Rows are points. Each copy is the shape, with its points in the same order, turned, moved and blurred by noise. Say if it was mirrored as well.

Shape (9 x 3):
[[ 1.24 -0.62 -1.24]
 [-0.05  1.09 -0.80]
 [ 0.92 -2.71  2.13]
 [ 0.18  1.05 -0.06]
 [ 0.81 -2.70  3.11]
 [-0.96 -0.04 -2.19]
 [ 2.25  2.57  0.51]
 [ 0.14  0.70 -1.50]
 [-0.79 -0.51 -1.95]]
Copy 1, 9 rows:
[[ 1.95 -1.30 -1.36]
 [ 0.37  0.06 -0.65]
 [ 2.54 -3.78  1.85]
 [ 0.85  0.18 -0.19]
 [ 2.45 -3.58  2.86]
 [-0.43 -1.05 -2.27]
 [ 2.48  1.87  0.68]
 [ 0.63 -0.29 -1.77]
 [-0.18 -1.57 -1.92]]
Copy 1 is: only turned
Copy 2 (9 x 3):
[[ 0.74 -0.33 -1.74]
 [ 0.41 -1.32  0.09]
 [-0.03  3.24 -0.08]
 [ 1.09 -1.18  0.56]
 [ 0.60  3.88  0.27]
 [-0.98 -1.97 -0.94]
 [ 3.76 -1.12  0.32]
 [ 0.52 -1.50 -0.38]
 [-0.57 -1.39 -0.97]]
Copy 2 is: mirrored
Copy 3, 9 rows:
[[ 0.46  0.11 -1.70]
 [ 0.31  1.62 -0.07]
 [-2.45 -2.20 -1.35]
 [-0.32  1.10  0.07]
 [-3.87 -2.25 -1.13]
 [ 2.11  0.24  0.77]
 [-1.94  3.06 -1.39]
 [ 1.14  1.33 -0.67]
 [ 1.41 -0.02  0.11]]
Copy 3 is: mirrored

Shape:
[[-2.12  2.95 -1.39 -0.88 -0.40 -1.42]
 [-0.89 -1.17 -1.63 -0.02 -1.86 -0.18]
 [-0.36 -0.44 -1.39 -1.24 -1.42  0.37]
 [-1.77  1.75  2.03 -2.48 -1.57  0.81]
 [ 0.40  0.61 -1.48 -0.51 -1.67 -1.63]
 [ 1.46  1.17 -1.01 -0.59 -2.08 -1.27]
 [-1.83  1.92  0.37  0.73 -1.59 -1.23]
 [-0.78 -0.72  0.59 -2.09  0.51 -0.56]
 [ 1.93  0.17  2.28 -2.55 -2.58  1.50]
 [ 0.41  2.52 -1.75 -0.81  4.93  0.52]]
Copy 1 (10 x 6):
[[-1.02  1.68 -2.08 -1.26  0.65 -3.43]
 [-1.89  0.08 -0.67  1.50 -0.53 -0.23]
 [-0.79 -0.42 -1.45  0.38 -1.26 -0.49]
 [-1.96  0.23 -1.53 -3.82 -1.68 -0.95]
 [-0.57  1.28 -0.52  0.88 -1.50 -2.05]
 [ 0.05  2.07 -0.78  0.37 -2.47 -1.61]
 [-2.40  2.42 -0.54 -1.17  0.09 -1.79]
 [-0.47 -1.45  0.55 -1.48 -0.75 -1.27]
 [-0.35  0.03 -0.31 -2.51 -4.48  1.01]
 [ 4.46  0.12 -1.25 -2.08  2.66 -1.70]]
Copy 1 is: only turned
Copy 2 (10 x 6):
[[-1.82  3.26 -0.03 -2.01  1.59 -1.24]
 [-1.14  0.32  0.75 -0.19 -1.93 -0.12]
 [-1.90 -0.34  0.22 -0.47 -0.55  0.57]
 [-0.37  0.01 -3.60 -2.16  0.59 -0.34]
 [-0.76  0.95  1.95 -2.01  0.05  0.03]
 [ 0.20  0.22  1.59 -2.68  0.20  0.89]
 [ 0.35  2.73 -0.97 -1.46  0.06 -0.80]
 [-0.78 -0.84 -0.74 -0.28  0.54 -1.93]
 [ 0.94 -2.60 -2.46 -2.64  0.24  1.25]
 [-1.65  0.90  0.67  1.38  5.81 -0.23]]
Copy 2 is: mirrored
Copy 3:
[[-3.36  1.30 -0.30 -0.72 -0.75  0.62]
 [-0.69 -1.68 -0.13 -1.67  1.62  1.06]
 [-0.74 -1.92  0.05 -1.11  0.02  1.44]
 [-1.18  0.29  3.15 -0.77 -2.04  2.25]
 [-0.33 -0.06 -1.41 -1.78 -0.23  0.93]
 [ 0.50  0.18 -1.70 -1.58 -0.83  1.85]
 [-1.39  2.01  0.75 -0.97  0.73  1.36]
 [-0.22 -1.16  1.70 -0.50 -1.16 -0.77]
 [ 2.38 -1.31  1.80 -0.83 -2.54  3.32]
 [-2.23 -0.52 -1.38  4.32 -2.12 -1.89]]
Copy 3 is: mirrored

Shape, 11 rows:
[[ 2.53  2.14  3.49  0.72  0.20 -2.58  1.44 -0.51]
 [ 0.36 -0.57  0.93 -0.83  0.93  1.99  0.33  0.31]
 [-0.01 -0.19  1.43 -2.38 -0.49 -0.14  1.36  1.06]
 [-1.57  0.51  0.37  2.35  2.63 -0.54  0.64  2.13]
 [-1.26 -2.39 -0.78 -1.72 -0.74 -0.39  3.04 -1.84]
 [ 1.04  2.06  0.91 -3.12  0.81 -1.31 -1.36 -1.08]
 [ 1.57 -1.38 -1.64  1.39  1.25  2.11 -1.48  1.25]
 [-0.47 -1.32  1.09 -0.19 -0.15  0.66  2.23 -2.30]
 [-2.73  1.40 -0.54  0.64  1.56 -1.88 -0.20 -1.65]
 [-0.73 -2.46  1.72 -2.13 -1.80  0.54 -0.18  0.80]
 [-0.51 -1.81 -0.57  0.72 -2.04  3.38  2.08  1.51]]
Copy 1 (11 x 8):
[[-0.06 -0.78 -1.26 -2.76  1.94 -4.21  2.51 -1.79]
 [ 0.57 -0.86  0.04  0.19 -0.53  0.99  2.39 -1.29]
 [ 0.89  0.30  1.05 -1.87 -1.48 -0.81  1.36 -1.73]
 [-2.53  0.78 -1.80 -0.86  0.15  0.57  2.49  1.92]
 [-1.19 -2.76  1.47 -1.84 -2.25  0.91 -1.74 -1.53]
 [ 1.83  2.46  0.03 -1.48  2.14  0.35  0.42 -2.99]
 [ 1.06 -0.79 -1.36  3.21  0.16  1.71  1.47  0.80]
 [-0.61 -2.90  1.35 -1.40 -0.51  0.28  0.54 -2.28]
 [-3.01  1.13 -0.40 -2.15  1.71  1.15 -0.05 -0.86]
 [ 0.79 -0.42  3.18 -0.02 -1.16 -0.54  1.04 -0.38]
 [-0.93 -2.07  0.83  2.85 -3.79 -0.21  1.36 -0.80]]
Copy 1 is: only turned
Copy 2 (11 x 8):
[[ 3.96 -0.63 -3.20  1.68  1.17 -0.08 -0.14 -3.36]
 [ 0.98  1.21 -0.90 -0.49  1.71 -0.18 -1.47  0.97]
 [-0.07  0.47 -1.09  0.26  1.23  1.89 -1.01 -1.03]
 [ 0.34 -0.46  0.42  1.52  3.44 -3.37 -0.80 -1.16]
 [-0.92  0.69  0.01 -0.76 -0.26  1.25  2.86  0.37]
 [ 0.40  0.92 -2.94  0.11 -1.77 -0.30 -2.56 -2.20]
 [ 0.48 -1.17 -1.27  0.32  1.58 -2.40 -2.20  3.48]
 [ 1.83  1.20 -0.14 -0.59  0.39  0.35  1.82  0.27]
 [-0.10  0.77  0.70  1.16 -0.97 -3.39  0.30 -2.08]
 [ 0.33 -0.63  0.94 -0.93  0.37  2.54 -1.44  0.38]
 [ 0.47  0.47  1.11  1.69  2.62  1.57  0.07  3.63]]
Copy 2 is: mirrored
Copy 3 (11 x 8):
[[ 3.82 -1.18  1.00  1.20 -3.68 -1.94 -0.04  0.67]
 [ 1.57 -0.33  1.26 -1.33  1.09  0.70  0.95  0.51]
 [ 0.33 -0.39  1.15 -1.23 -1.60  1.05 -0.58  0.76]
 [ 0.47  1.24  0.98  1.97 -0.14 -0.50  3.76  0.40]
 [ 0.36 -1.85 -1.55 -2.36 -1.46  2.52  1.12 -2.12]
 [ 1.46  0.31 -0.04 -0.91 -0.23 -2.52 -2.69 -0.19]
 [ 2.61  0.93 -1.04  0.18  2.90  1.22  2.06  1.91]
 [ 1.86 -2.64  0.12 -1.63 -0.72  1.05  1.48 -1.63]
 [-0.44 -0.48 -0.98  1.26 -0.16 -2.07  1.53 -2.69]
 [-0.66 -2.53  0.22 -1.59 -0.04  1.73 -0.24  2.06]
 [ 1.27 -1.34  1.01  0.05  1.19  5.05  1.60  0.40]]
Copy 3 is: only turned

Shape (14 x 9):
[[ 0.63 -1.81  1.48 -0.65 -0.37 -1.57 -0.71 -0.50 -1.82]
 [ 0.83  0.54 -2.67  1.19  0.63  2.12  0.50  2.13  0.09]
 [ 0.96  0.01  2.15  1.08 -0.68  2.52 -1.79 -0.29  0.44]
 [ 0.23 -1.87 -1.07  1.08  0.93 -1.97 -1.69 -0.88 -1.09]
 [ 1.09  0.03 -1.27 -0.17 -0.47 -2.02 -1.59 -1.33  0.55]
 [ 3.39  0.08  1.81  0.73  0.25 -1.22  0.03 -0.97 -0.71]
 [ 0.05  0.09 -0.02  0.36  0.35 -2.14 -1.66 -1.63 -1.18]
 [ 1.61 -1.05  1.34  1.19 -0.95 -1.84 -1.04  0.55  0.83]
 [ 0.32  0.32 -1.09  0.09 -1.57 -1.06  0.86  0.67  0.92]
 [ 0.27 -0.14 -4.86  0.67 -3.57 -0.98  1.92 -1.28 -4.98]
 [ 0.85  2.80  2.41  0.78  0.32  0.39 -0.61  2.94  0.64]
 [ 1.75  0.30  0.89  0.82 -3.11  2.46 -1.65  0.06  0.59]
 [ 2.49 -1.20  2.42 -2.16  0.73  5.88  2.86 -1.53 -0.02]
 [ 1.44 -0.41 -2.57 -1.42  0.71  0.14 -1.11  1.37 -1.58]]
Copy 1, 14 rows:
[[-1.01 -1.26  1.23 -0.40  1.03  2.24 -0.76 -1.46 -2.27]
 [ 1.88  2.65  0.31 -0.38 -1.64 -0.61 -0.07  0.66 -0.06]
 [ 1.06 -0.71  2.50  0.19 -0.24  2.28 -1.09 -0.48  2.34]
 [-0.91 -0.37  1.56  2.07  0.06  0.89 -0.22  0.51 -2.98]
 [ 0.42 -2.22 -0.01  1.80  0.34 -0.99 -0.46  0.09 -0.97]
 [ 2.02 -2.10  1.60 -0.46 -1.21  0.94 -2.55 -0.81 -1.83]
 [-0.87 -1.25  0.58  2.31  0.71 -0.22 -1.47 -0.90 -1.70]
 [-0.83 -1.87  0.77 -0.59 -0.47  0.85 -1.90  1.39 -0.92]
 [ 0.25 -0.13 -1.83  0.17 -0.75 -0.22 -1.32  0.24 -1.00]
 [-1.99  0.00 -2.59  1.69 -4.59  0.01  2.60 -3.40 -3.38]
 [ 0.58  1.08  1.73 -1.67 -0.39 -0.52 -4.12 -0.52  1.97]
 [ 0.81 -2.03  0.91 -0.74 -1.50  1.71 -0.05 -0.45  2.47]
 [ 6.36  0.30  0.66 -2.89  0.46  4.57  0.24 -2.59  0.64]
 [ 0.59  0.81  0.99 -0.99 -0.02 -1.38  1.71 -0.59 -1.69]]
Copy 1 is: mirrored
Copy 2, 14 rows:
[[-0.40 -0.45  2.27 -0.60 -0.47 -1.55 -1.24  0.86 -0.47]
 [-0.04 -1.44 -2.12  1.02  0.81  1.51  2.96 -0.19 -0.47]
 [ 1.24 -1.09 -0.68  0.24 -3.08  0.82 -1.01 -0.92  1.14]
 [-0.75 -0.60 -0.32  0.46  1.04 -2.57 -0.98 -0.18 -1.58]
 [-1.68  1.03 -0.78 -0.97 -0.33 -2.11  0.00 -0.75 -0.45]
 [-0.60  0.29  1.60  0.50 -0.44 -1.52 -0.40 -0.97  2.55]
 [-0.46  1.32 -0.35 -0.09  0.10 -2.30 -1.10  0.35 -0.89]
 [-1.39 -1.75 -0.05 -1.12 -0.43 -2.04 -0.74 -0.16  1.65]
 [-2.54 -0.18 -1.03 -1.12 -0.07 -0.10  1.15  1.09  0.42]
 [-3.56  1.57  0.85  3.44 -0.38 -1.73  3.52  3.28 -3.55]
 [ 2.12 -0.66 -1.26 -1.97 -0.23  1.01  0.89  1.09  3.21]
 [-0.41 -1.24 -0.71  0.02 -4.22  0.03  1.14 -0.34  1.08]
 [-0.18 -0.53  3.91  0.80 -2.26  5.55  0.23 -2.84  0.42]
 [ 0.39 -0.58  0.52 -0.47  0.81 -0.74  2.70 -0.74 -2.05]]
Copy 2 is: only turned

Shape (15 x 11):
[[-0.46 -0.40 -1.92  0.80  2.68  4.02 -0.87  1.76  0.03  0.45  0.75]
 [-2.46 -1.87 -2.42 -0.33  0.04 -0.37  0.50  0.72  0.19 -1.79  1.80]
 [ 2.11 -1.95 -2.87  2.07  1.96 -0.98  1.60 -1.09  1.16 -0.19 -1.38]
 [-2.00  1.45 -1.03  2.38 -0.67 -1.58 -2.60 -2.37  1.76  1.07  1.33]
 [-0.85  1.68  1.93  1.42 -0.97 -1.07  1.02  0.49  1.64 -2.32  2.07]
 [-1.03  0.14 -0.13  0.55 -2.81 -0.28 -1.77  0.09 -2.08 -2.37  2.70]
 [ 2.65 -2.98  1.95 -0.92 -0.15 -0.90 -2.27  1.71  0.72 -1.42 -0.32]
 [-0.54 -1.06  1.03 -0.75  0.54  1.26  0.78  2.04 -2.32 -1.31 -0.57]
 [ 0.85 -0.35 -3.11 -1.57 -0.10  1.65  1.52  1.44 -0.91  0.63  0.93]
 [ 0.04  0.33  1.75 -0.41  0.88  1.10  2.63  0.31 -1.37  0.03  1.05]
 [ 0.43 -0.97  3.02 -1.59 -3.37 -0.35  1.87  0.36 -2.03  0.48 -0.77]
 [-1.02  1.29 -1.10  1.21 -1.79 -1.72  0.33  0.75 -1.68  0.69 -2.24]
 [ 0.59  0.46  1.77 -0.44 -0.64  2.95 -1.20 -1.59  3.04 -0.86  0.29]
 [-1.76 -1.61 -0.72  0.10  2.31  0.40 -0.79 -2.65  0.67  0.50 -1.00]
 [ 0.31 -0.90 -0.30 -1.82 -0.63 -3.65 -1.02 -0.28 -0.54 -2.38 -0.97]]
Copy 1:
[[ 0.62  3.06 -1.37 -3.24 -1.05 -0.06 -0.41  1.05  2.42  0.46 -1.12]
 [ 0.69  0.16  1.68 -0.83 -2.78 -2.23  2.02  1.51  0.63 -0.67  0.73]
 [-2.32  2.32 -1.02 -0.55  1.43 -2.61  1.69 -1.02 -0.93 -0.81  2.56]
 [ 0.04 -1.54  3.12 -2.58  1.67  0.98  1.13  0.73 -2.30  1.09  0.26]
 [-2.11 -0.51  2.61  0.45 -1.82  0.34 -1.68  3.65 -1.59 -0.08  0.61]
 [ 1.64 -2.67  0.16  0.47 -3.03 -0.16  0.87  3.46 -2.13  0.23 -0.28]
 [-2.18 -0.85 -1.10  1.63 -0.03 -0.37  0.82  1.62 -0.31 -3.87 -2.42]
 [ 0.90  0.83 -0.62  1.95 -1.32 -1.69 -1.11  2.50  1.65 -0.86 -0.99]
 [ 1.08  3.14 -1.07  0.78 -3.05 -0.56  0.88 -0.73 -0.11  0.88 -0.32]
 [-0.33  0.58  0.43  1.30 -1.84 -2.08 -3.19  0.99  0.16  1.01 -1.17]
 [-0.43 -1.72  0.21  5.05 -1.21 -0.95 -1.12  0.94  0.23  1.12 -1.87]
 [ 1.80  1.01  1.21  2.94  1.33 -0.61  1.33  1.77 -1.21  1.65  0.20]
 [-1.71 -1.33  0.05 -0.59 -0.59  3.46 -1.94  0.17  0.81 -1.07  0.21]
 [ 0.86 -0.54  1.28 -1.74  1.47 -1.37 -0.04 -1.26  1.43 -1.28  0.87]
 [ 0.78 -0.82  1.28  2.71 -0.28 -1.84  1.17  0.74 -2.40 -3.35  0.17]]
Copy 1 is: only turned
Copy 2, 15 rows:
[[-0.23 -1.70  0.23 -2.86 -1.27 -0.01 -1.06  1.48 -0.48 -3.22  2.13]
 [ 1.22 -2.69  0.64  0.46  0.37  0.12  1.55  1.01 -0.93 -2.78 -2.25]
 [ 0.66  1.58  2.71 -2.08 -1.65 -2.33  0.35  2.72 -1.69 -0.51 -2.78]
 [-1.88  2.14  1.85 -1.13  1.56  2.02  3.54 -1.24 -2.56 -2.29 -0.93]
 [-1.81  0.09 -0.19  3.59 -0.70 -0.08  1.88 -0.37 -2.33 -0.76  0.01]
 [ 0.66 -1.25 -2.07  1.12 -0.02 -0.04  3.57 -2.51 -1.30 -2.12 -0.50]
 [-1.07  1.73 -4.18 -0.09  0.32 -2.88  1.81  2.60  0.62 -1.07 -1.46]
 [ 1.16 -1.35 -3.12  0.46 -1.43  0.45 -0.91  0.72 -0.64 -0.25 -0.44]
 [ 0.29 -2.78  0.97 -1.91 -1.10 -1.09  0.54  0.10  1.26 -0.02 -0.21]
 [ 1.08 -0.13 -0.69  1.03 -2.41  0.95 -0.02  1.38 -0.13  0.84  1.35]
 [ 0.05  0.91 -3.11  1.64 -2.62  1.45  1.48 -0.62  1.87  1.65 -2.25]
 [-1.01 -0.08 -0.57 -1.64 -0.68  1.23  0.33 -2.02 -1.81  0.95 -3.64]
 [-1.76  2.79  0.06  1.46 -0.68 -0.39  0.49 -0.07  1.92 -3.36  1.28]
 [ 1.40  2.54  0.91 -1.55  0.56  1.30 -0.35  1.72 -0.65 -2.57 -1.37]
 [ 0.47  0.99 -1.78  0.46  2.56 -1.55  1.37  0.21 -0.33  0.55 -3.76]]
Copy 2 is: only turned
